Each row is a point. The last column is the point's height on a tilted bowl or saddle (a function of degree 2), plus a little noise. Along how many of its main directions does it bend up, bend down or stay straight?
In the rows, 128 means zero.

Points (18 x 4)
[[129 156 192 120]
 [ 99 100 115 150]
 [147 149 157 145]
 [119 137 113 163]
 [163  78  59 154]
 [140 154 106 149]
 [140 124 151 152]
 [157 148 187  97]
 [ 76 103 122 170]
 [ 94 151  78 132]
 [161 145 171 122]
 [180 129 134 174]
 [ 98 118 107 160]
 [138  91 105 153]
 [ 85 165 120 211]
 [140 188 170 128]
 [149 105 118 166]
 [167 192 134 114]]
Directions: 1 up, 2 down, 0 straight

Points (25 x 5)
[[195 150 145 112 176]
 [136 169 182  78 143]
 [126 137  89 175 108]
 [ 99 142 143 134 124]
 [146  89  79  77  51]
 [128 147 149 134 121]
 [146 102 185 158  96]
 [159  86  89 126 114]
 [125  84 118 159 119]
 [138 155 184 106 144]
 [151 101 162 175  75]
 [103 141  75  92  94]
 [171 143 101 147 122]
 [146 124 112 175  91]
 [154 107 153 156 105]
 [ 54 134  67 153 206]
 [180 132 160 100 162]
 [123 112 108 116 117]
 [164 103 186 162  95]
 [132 128 149 142 115]
 [ 99 109 172 156 106]
 [130  92  89 187 105]
 [ 95 137 199  92 123]
 [142 121 170  96 130]
 [126 139 152 117 125]]
Directions: 1 up, 1 down, 2 straight

Points (40 x 7)
[[117 149 102 137 124 185 109]
 [181 129 177 108 118 167 145]
 [149 105 110 155 162 137 105]
 [185 161 133  88 128  93 135]
 [ 96 168 150 126 126 179 132]
 [106  99 128 103 140 134 110]
 [204 126 109 139 143 140 104]
 [128 125 143 138 142  40 138]
 [142 114 112 134 208 139  71]
 [132 179 109 138 172  83 123]
 [101 201 141 114  78  94 187]
 [ 98 176 151  77 128 145 121]
 [146 150 159 121 107  98 145]
 [175 165 162 150 134 125 122]
 [107 145  92 155  81 168 103]
 [146 117 163 104 117 184 126]
 [151 134  97 108  89 138 102]
 [118  88 203  79 127  89 196]
 [ 83 134 124 176  87 137  99]
 [124 152  96 226 121 137  60]
 [125 129  83 108 150  59 122]
 [ 88 134 155  62 134 117  92]
 [159 161 127 105 154  89 127]
 [ 82 142 140 192 169 153  94]
 [170 104  75 220 101 108  50]
 [170  90  98 145 164  88 116]
 [138 132 125 153 165 118 101]
 [ 85 112 117 100 156 102  98]
 [154 164 142  96 138  58 155]
 [ 73 115 139 198  76 165  66]
 [135 126  94  99 141 151  98]
 [149 153 157  83 109 115 135]
 [ 98 149 138 154 117 118 132]
 [171 126 131 107 132 158 117]
 [182 177 171 180  93 130  86]
 [116 131 113 123 109 113 116]
 [159 113  88 156 146 162 113]
 [ 96 134 128  83 169 131  79]
 [105  95 134 124 129  55 134]
 [169 130 115 114 104 140 110]]
Directions: 2 up, 2 down, 2 straight

Points (60 x 9)
[[119  61 156  29  52 131 129 142  87]
 [116 114 151 149 110 143 128 112 133]
 [112  73 150 108 160 128 189 125 179]
 [ 94 150 148 120 170 114 138 173 122]
 [141 180 125  97 172 158 138 104 149]
 [127 115 120 142 144 138  91 122 123]
 [150 191  82 125 104 148 168 163 177]
 [ 98 180  95 170 147 185 147 101 154]
 [102 115 142  88 150 135  92 133 127]
 [115 104 105 129 156 103  66 142  96]
 [112 159 153 139 163  81  98 118 115]
 [ 70 133 119  51  78 147 105 101  75]
 [150  96  95  14 108 130 143 100  23]
 [ 95 105  97 127 139 186  90  71 135]
 [112 162 113 139  98  75 178 121 129]
 [110 134  47  84 143 138 138  98  73]
 [164 126 139 125 126 148 169 145 132]
 [108 102 161 163 131 139  59  66  75]
 [112  94 135  99 126 150  68 159 128]
 [ 73 111 168 117 143 122  99 127 100]
 [140 161 196 157 154 166 119 111 101]
 [139 113 160 149 145 155 154 129 127]
 [ 79 123  97 140 143 126  82 115  79]
 [131 115  86 144 146 164 138 114 114]
 [184 153 150 142 152 115 180 167 107]
 [150 115 131  52 125 130 141  93  78]
 [ 96  80 138 119 178 135 102 129 142]
 [164  99 166 108  89  78 138 132 107]
 [ 75 121  97 150  84  83 140  89  90]
 [143 168 146 167 137 120  94 102 133]
 [139  89 106 149 156  71 164 177 109]
 [126  62 177 119 132 149 139 100 166]
 [100  99 133 103  87 131 102  99 132]
 [110 126  84 194 131 115 186 114  58]
 [104 147 125 143 105 127 119  97 143]
 [104  91 163 124  52 158 136  93 147]
 [150  98 133 140 169 142 161  73  87]
 [159 143 174 187 104 111 143  88  82]
 [119 129 126 152 177 133 131  56  94]
 [155 139 166 100  55 159 145 126 129]
 [ 79 124 175 121 120 111 120 160  92]
 [102 109 103 101  65 193  82 116 148]
 [142  57 128 123 109  93  97 115 160]
 [198 157 110  98 118 121  83  99 102]
 [176 157 117 154 169 136 177 168 104]
 [ 70 136  90 177 116 159 150  64  99]
 [106 114  99  91 119 131 167 156 116]
 [179 107 140 100 131 134 188 149 107]
 [128 107 149 156 153 114 164  83 105]
 [150 150 141 184 135  73 111 120  99]
 [ 26 153 191 109 152 173 151 109 122]
 [178 165  94 128 150 148 147 153 126]
 [199 145  86 153 107 125 142 153 111]
 [158 158 111 201 119 150 181 120  97]
 [106 136 143 158 123 133 122 100 126]
 [ 77 135 148 187 136 172 128 119  80]
 [129 128  99  85 115 105 114 106 105]
 [167  84 138 132 115 161 133 118 138]
 [165 147 130 110 124 226 149 146 165]
 [118 144 136 125  88 116  65  96 127]]
Directions: 1 up, 3 down, 4 straight

Points (62 x 9)
[[ 72 131  54 144 101 103 157 109 132]
 [116 154 144 135 163 117  89 145 148]
 [159 135 101 102 117  28 172 184 161]
 [140 149 129  70 167 161 174 156 178]
 [ 80 133 127  48 155 109 151 129 192]
 [155  78 136 153 152 124 142  89 150]
 [152 129  80 142 118 119  85 162 150]
 [118 165 103 135 193 103 120  96 179]
 [124 145 103 171 191 128 159 152 150]
 [192 129 165 159  61 161 142 154 148]
 [178 126 143 146 102 150 127 142 138]
 [178 112 165 131  75 103 173 143 170]
 [123  96  97 110 120 164 140 131 155]
 [157  96  67 198 170 134 100 160 156]
 [159 123 101 158 134 192  86  57 191]
 [142 116 118 133 154 116 184  95 157]
 [102 112 131 142  63  77 174 145 166]
 [149 147  82 158 116 111 157  97 141]
 [111 166 113 101 108 117 181 188 159]
 [119  50 125 128 171 115 131 100 123]
 [132 157 111 172 116  85  60 132 159]
 [152 127 127  94  67 174 122 130 106]
 [156 143  89 144 105 105 128 114 137]
 [150 135 152 123  85 152 191  78 115]
 [167 127 137 173 120 138 175  96 171]
 [ 78 118 165 112  73 112 138 103 140]
 [107 160 117 121 145 110 192 118 150]
 [134 148 128 146  92 117 122 117 137]
 [162 151 146 114 112 131  96 164 136]
 [112 200 178 104 102 105 150 159 144]
 [117  61 182 168  99  94 137 157 168]
 [132 204 136 100 152 107 110 108 171]
 [102 124 107 142  99 109 173  86 132]
 [ 91 146 141 195  64 136 143 100 156]
 [166 151 140 160 142 116 100 155 132]
 [129 138 113 147 130 179 123  62 162]
 [ 82 144 136 115 154 112 143 100 151]
 [138 142 158 133 118 115 176 113 143]
 [101 129 147 104 190 106 161  85 164]
 [242 163 105  73 133 136  72 147 129]
 [100 154 173 138 131 148 113  90 146]
 [ 91 186 129 128  99 129  43 111 178]
 [145  72 136 136 100 134 128 103 150]
 [ 72 128 165 118 153  88  93 176 152]
 [117  80 153  96 132 162 119 136 138]
 [ 93 191 136 142 122 103 109 160 130]
 [160 136 165 131  95 147 171 169 148]
 [148 157 188 141 142 138 122 173 126]
 [125 115 154 100  95 131 123 129 141]
 [ 96 122  91 155 178 155 135 152 170]
 [ 94 131 131 120 105 155 145 148 154]
 [ 83 113 101 153 159 128 132 156 154]
 [126  81 138  87 147 110 237 152 210]
 [160 107  77 144 141 143 131 165 152]
 [ 73 111 102 103 109  63 159  57  98]
 [149  97 145 162 103 130  76 177 159]
 [ 99 151 101  34 125  73 166 165 213]
 [ 61 135 134 117 117  70 169  81 116]
 [120 163 136 116 149 104  80  98 169]
 [145 116 102 137 134  96  87 130 150]
 [ 77 135 122 133 132 123 111 152 156]
 [132 100 127 137  73 103  97 138 172]]
Directions: 4 up, 3 down, 1 straight

Points (64 x 9)
[[159 112 108 137 105 140 103 135 147]
 [123 217 129  94  94 112 155 128 169]
 [ 83 139 142 103 136  81 124 174 149]
 [212 168  77 129 163 163 101 124 175]
 [166 157 103  95 158 123 119 121 146]
 [126 151 140 124 112 107 109 131 140]
 [131 107 104  80 142 180 116  66 152]
 [113  92 114 168  93 193 156 148 161]
 [ 75 144 170 160 107 156 118 149 155]
 [103 115 130 137  94  95 153 140 146]
 [145 161 171  68  89 107 130 151 165]
 [127 170  66 150 103 158 117 148 159]
 [162  91 142  99 114 109 101 129 151]
 [ 90 146 149 142 120 113 105 115 142]
 [100 158 132 123 119 141 155 124 136]
 [159 179 151 117 176  72 137 159 164]
 [ 84  97 135 144 138 135  31  97 175]
 [108  93  48 162 139 154 154 100 157]
 [125 136 138 153 168 111 128 128 137]
 [ 74 152  69 123 148 115 137 100 149]
 [ 93 110 208  70 111 111 151 123 161]
 [133  54  88 108 156 161 164 201 174]
 [122 110 121 137 128 168 110 171 145]
 [117  59 113 141 125  57 103 140 169]
 [157 117 133  87 126 102 119 113 144]
 [107 174 146  99 109 132 204 178 169]
 [130 202 153 158  63 147 103 162 186]
 [239 126 124 143 159  68 156 126 193]
 [162 127  33 124 124 145 136 121 160]
 [116 151 144  92 126 152 143 109 138]
 [111  55 124 117  86 108 186 151 168]
 [136 155 169 103 137 169 115 142 148]
 [129 123  92 126 159 122 134  99 136]
 [106 163  84  34 172 115  98 119 170]
 [154 124 121 111 190  60 110 147 160]
 [117 121 126 111 157  96 144 133 135]
 [143 128 169 116 117 127 160 173 152]
 [102 161  82 119 152 102 109 176 155]
 [128 201 161 129 165 147 131 107 155]
 [136  98 111  68  95 120 123  46 166]
 [ 86  70 127 140 106  73 103 157 166]
 [124 114 141  81 190  99 157  97 152]
 [198 104 167 171 161 161 186 126 179]
 [167 146 156 177 109 154  88 100 166]
 [130 137 128 112 143 201  91 145 151]
 [127 132 194  99 155 146  89  68 162]
 [121 159 113 192 123 156 154 132 153]
 [160 112 110  58  77 123 126 109 164]
 [215 160 136  57 129 126 105  89 187]
 [192 179 173  78 216 103  71  75 209]
 [164 142 102 123 123 133 151 127 142]
 [ 87 108 117 123  99 150 103 143 144]
 [135 138 117 114 161  83 142 114 141]
 [138  97 147 155 121 134 148 137 142]
 [ 81 106 134 155  76 114 111 188 172]
 [135 129  51 137 103 152 115 157 160]
 [135 122 156 120 164 141 164 100 141]
 [142 160  80 162 140 139 101 156 156]
 [149 111 127  99 129 122  85 109 144]
 [137 147 171 157 131 168 134 131 147]
 [112 114  69 103 151 103 106 137 147]
 [ 84 152 152 170  99 130 170 114 153]
 [107  68 145 107 154 150 134 162 145]
 [151 147 164 104 153 127 107 145 145]]
Directions: 8 up, 0 down, 0 straight

Points (69 x 9)
[[120 159  91 137 111 132 153  97 117]
 [ 99 105 120 166 118 109 147 182 109]
 [130 144  90  95 217 110  95 139 113]
 [104 208 100 123 177 119  97 103  97]
 [ 72 134 148 166 143  92 144 196  83]
 [106  80 136 145  93 178 155  98  94]
 [155 162 130 199 176 184 111 139  52]
 [ 81 146 140 140  84 155  75 135  69]
 [ 56 123  67 108  90  89 111 155  85]
 [111 168  92  97 131 130  61 139  98]
 [109 137  77  86 150  74 180 136 131]
 [127 133 118  78 137 106 121 181 130]
 [ 84 133  91 129 131 189 154 149  74]
 [118 131 104 141 123 127  72 157  97]
 [170 132  78 128 109 123 159 132 150]
 [161 166 174 164  89 139 145 137 107]
 [100 121 129 156 135 142 144  86 104]
 [140 146 177 118 161 123 136 123 138]
 [111 113 132  86 116 127 114  82 126]
 [133 118 120  67 139 142 129  98 143]
 [123 146 125 100  79 184  91  92  98]
 [151 135 106 123 185 166 132 124 114]
 [ 64 141 158 119 152 150 214  97  74]
 [140 127 176 204 153 141 112 127  87]
 [121 147 120 112 207 145 101  82 113]
 [152  58 145 116 138  95 116 110 121]
 [116 185 145 140 145 159 166  85  96]
 [ 64 132 122 147 152 149 138 198  66]
 [ 86 119 163 153  92 190 152  95  79]
 [102  64 125 116 183  83  77 140  71]
 [113 159 102 129 109 103 126  83 113]
 [137 124  75 130 176 184 167 139  85]
 [135 181 129 178 136  87 144 102 116]
 [158 142 148 206 110 147 159 140 107]
 [ 94 136 133 181 174 114  97 139  86]
 [120 114 128 131  97 158 178 123 111]
 [125 129 139 115 132 134 101 185 111]
 [189  90  97 144 128 157 194 180 104]
 [119 102 109 132 166 145  89 143 100]
 [152 132 103  68 129  96 143 165 136]
 [116 165  81 150 141 143  98 147  99]
 [134 131 145 128 160 128 119  96 129]
 [120  36 175  56 169 107 149 125  95]
 [105 149 133 133 120 100 129 123 126]
 [116 170 100 135 106 108  87 101 100]
 [122 159 110  45 109  77 128 120 122]
 [188 168 154 161 113 172 124  99  94]
 [192 115  88 128 140 181 193 135  95]
 [133  89 155 121 128 150 141 121 129]
 [ 46 131  48 138 126 128 123 139  68]
 [ 85  98 134 150 127 147 197 197  54]
 [156 162 123 152  99 115  90 169 112]
 [ 96 127 127 108 159 109 150  89 119]
 [ 89  89 168  63 149 107 120 124 128]
 [111 102 199 123 163  95 183 187  73]
 [152 129 214 112 159 146 119 138 146]
 [132 124 158 138  86 126 139  79 122]
 [130  82 127 101 147 137 165 119 123]
 [134 145 112 113 116  91 123 138 139]
 [160 155 113 106 160  80 136 118 134]
 [114 110 100 139 142 122 126 192 107]
 [135 110 107  98 128 151 115 160 120]
 [198 124 157  28 105 106 125  54 107]
 [142 142 140 135 171 176 101 122 116]
 [101  59 126 101 126 144  84 160  75]
 [116 128 185 129 159 155 112 135 132]
 [ 45 161 115 144 109 111 132 110  78]
 [105 135 114 130 137 208 104  81  82]
 [157 135 115 100 212 126 130 122 123]]
Directions: 1 up, 6 down, 1 straight

Points (67 x 9)
[[143  81 125 111  85 135  86  80 179]
 [ 89  91 106 115  94 157  76  98 123]
 [ 92 111 142  73  82 146 156 129 133]
 [201 112 116 141 130 173 157 130 114]
 [186 122  97 117  71  95 131 122 180]
 [197 133  83 147 169 162 111 129  78]
 [139 129 131 142 112 120 159 112 144]
 [161 109 141  86  95 117  99  68 202]
 [127  85 166 141 192 109 152 147  98]
 [144 154 163 132 119 139 142  79 142]
 [108 139 131 125 149  89 166 188 126]
 [149 142 138 124 107  75 102 107 160]
 [ 95 116 162 115 178  77  99 109 116]
 [117  98 120 111  52 116 137 137 154]
 [139 120 117 142 183 129 122 129 113]
 [139 129 171  97 112 135  81 169 165]
 [ 98 105 132 156 127 105 156 157 136]
 [121 115  85 182 110  85 143 119 165]
 [148 161 107 104  96 203 151 109 122]
 [ 98 185 140 115 157 137 110  99 128]
 [163 158 120 157  69 108 115 128 163]
 [ 88 138 150 129 141 108 113  94 127]
 [132 116 118 172 171 119 149 150 125]
 [ 94  66 151 153 100 142 173 195 113]
 [107  76 163 122 142 136 115  96 113]
 [126 134 117 147 144 165  85  82 119]
 [175 155 113 154 117 120 132 110 149]
 [118  87  69 160 126 102 163 137 163]
 [137 131 135 154 206 150 157 121  75]
 [135  96 106 139 166 160 182  76  69]
 [111 124 191 170 129 148 173 186 119]
 [137 126 121 108  99 134 106  72 173]
 [169 173 117  96 132  77 159 169  97]
 [144 143 131 107 181 188 155 170  62]
 [112 151 145  74 141 129 136 150 129]
 [154 104 126 140 106 106 100 160 152]
 [159 131 148 157  75 107  82 110 181]
 [134 162  53  70 174 133 179 159  84]
 [135 143 168 114 115 124 128 211 117]
 [120 103 100 166 121 139  99 113 128]
 [143 114  98 142 104  99 126 163 147]
 [105  93 152  56 156  82 155 123 130]
 [168 107  93 107 133 131  71 154 118]
 [145 137  90 170 168 178 115 179  57]
 [149  81 114 143 127 143 149 109 127]
 [120 103 127 153 103 141 111 108 142]
 [207 115 118 139 118 126  99 134 155]
 [109 104 168 157 202 184 168 162  54]
 [113  88 167 159 109  73 125 131 130]
 [103 127 196 145 140  83  90  87 100]
 [155 179 197 160 144 133 121 107 120]
 [133 158  68 129 123 120 180  76 149]
 [182 202 110  66 143 198  78 128  74]
 [113 105 109 162 138  70  88 152 137]
 [122 176 119 106  89 105 114 104 155]
 [ 80 132 119 126 107 158 177 196  90]
 [138 114 121 127 165 157  93 112 114]
 [105 175 119 107  87 131 119 148 125]
 [171 129 171 103 124  60 160 161 130]
 [178 178 168 176 107 100 108 113 139]
 [145 102 196 146 105 133  53 112 184]
 [191 118 131 155  91 138 152 201 129]
 [ 82  78 159 172 157 100 153 150 103]
 [ 85 107 104 165 128 157 126 204  83]
 [ 20  91 132  86 151 133 126 140  97]
 [ 89  90 143 118 124 101 109 211 115]
 [174 147  97 102 156 178 143 134  84]]
Directions: 1 up, 4 down, 3 straight
